Every row gives one point. To make a cloud, some directions were put in groups of two or more. Within a group, all points are equally far from the middle, so they leave a hole (a ring in 2 directions, a hollow ball in 3). The other directions are filled evenly. Then the cloud was stretched, turned, moved and blurred a little. How many holes are there, and how many directions does each take, smallest first?

Cloud, 20 rows:
[[  6 -48 -14]
 [-32  13   5]
 [-14  17 -15]
 [ 48 -18  -4]
 [-16 -24  44]
 [  3  23 -21]
 [ -2 -49   0]
 [ 18 -39  26]
 [ -6 -47 -39]
 [  3  21  15]
 [ 14   3 -29]
 [-46   5   3]
 [ 10  43  -1]
 [-15 -11   8]
 [-55 -14  14]
 [-10   2  21]
 [ 12 -18 -33]
 [-11 -60 -25]
 [ -7   6  40]
 [ -7   1  35]]
Holes: 0

Cloud:
[[ 26  20 -25]
 [-36  37 -15]
 [-57  15  13]
 [ -4   4  50]
 [ 26  -4 -23]
 [  6  50 -10]
 [-46   6 -24]
 [-28  47  12]
 [-33  12 -32]
 [-10  21  47]
 [-50  20  26]
 [ -8 -33  41]
 [ 28  37  13]
 [-13   9 -39]
 [-12 -43 -11]
 [ -6 -48   6]
 [ -5  43 -24]
 [-60  -2  19]
 [-31  36 -21]
 [-14  23 -36]
 [ 17  48  -2]
 [-52 -29  24]]
Holes: 1 (3)

Cloud:
[[-14  -3 -21  -2]
 [  9 -16  29  -4]
 [ -8  10   3 -25]
 [ 11  18 -13  29]
 [-36  -9  15   6]
 [ 42 -28  25  21]
 [ 13 -19 -21 -18]
 [ 22   2  -2   2]
 [ 16 -50  17 -13]
 [ -9  20 -12  38]
 [ 38 -39  18  31]
 [ 11  -2  -5   1]
 [-12  -8  35  11]
 [ 35 -32  47   3]
 [ 34   9   3 -14]
 [ 11 -34  12  -4]
 [ 60  10  -8   7]
 [ -1  41  -2   7]
 [-18 -14  23   6]
 [ 13 -26 -12   3]
 [ 16 -11  27 -34]
 [  2  12  16 -19]
 [ 30   2  16  17]
 [ 18  24  -2 -39]
 [-11   7 -24   5]
 [-22 -22  21   5]
 [-42  -5   4  -7]
 [ -6 -28   8  42]
 [ 11 -12  44   3]
 [ 18  13  -1 -35]]
Holes: 0

Cloud:
[[ 13 -13  -4  -2 -57  14]
 [ 31  54  -1 -21  -9  -5]
 [-46  25 -14  -6 -28  -9]
 [ -3  27 -32  28 -30 -16]
 [ 17  53  21   4  -9 -19]
 [  2  21  13 -48  42  12]
 [ -7   6 -36  -2 -35 -42]
 [-19   8 -20  44 -29 -13]
 [ 16   3 -52   5 -37 -10]
 [ 17  13 -32 -16 -44 -21]
 [-13  11  -7  18  52  32]
 [-11  -2 -18   5 -58 -20]
 [-51  -4 -24  -6  23   6]
 [  5  17  49  31   7  17]
 [-15 -47 -49  12   0 -22]
 [-42  26  -1 -26  32  -2]
 [-21 -56 -14  -4  -6 -30]
 [  5 -35 -10   9 -48  25]
 [-18 -24  27 -38 -17   7]
 [-18 -35 -19 -41  -9 -22]
 [-16 -23 -23  10 -38 -44]
 [ 14  -9  20 -32 -42  -7]
 [ -2 -36  16 -42 -11 -12]
 [-22 -25  -8   4 -13 -55]
 [ -3 -17 -13  -8  25  56]
 [ 23  51 -16   8  16 -20]
 [ -6  45 -17  20 -26  19]
 [-24 -33   8  17 -22 -41]
 [ -2 -41   5 -18  37  -9]
 [-46  38 -11 -13  -7  -9]
 [ 19 -26 -32 -12 -41  27]
 [ 11  43 -39  18  14  14]
 [ -3  31  28 -39  44   2]
 [ 12  10  23  13 -28 -40]
 [-19  60  -1  16  14  15]
 [-20  22  -8  46  24  14]
 [-12   1  -7 -39  -2  49]
 [ 16 -30 -42  26  -6 -32]
 [-24  35  10   3 -20 -37]
 [-37 -47 -30  -5   6   4]
 [ 48  -9 -10  27  -5  17]
 [-57  -5 -15  10 -19  -3]
 [ 29  17 -34  10 -14 -34]
 [-55 -20  -7   7   9 -14]
 [  2  15   6  55  14  12]
 [ 36  17  -5 -15 -34 -24]
 [  6  11 -12   2  -5 -58]
 [  9  29 -25 -35 -36  14]]
Holes: 1 (6)
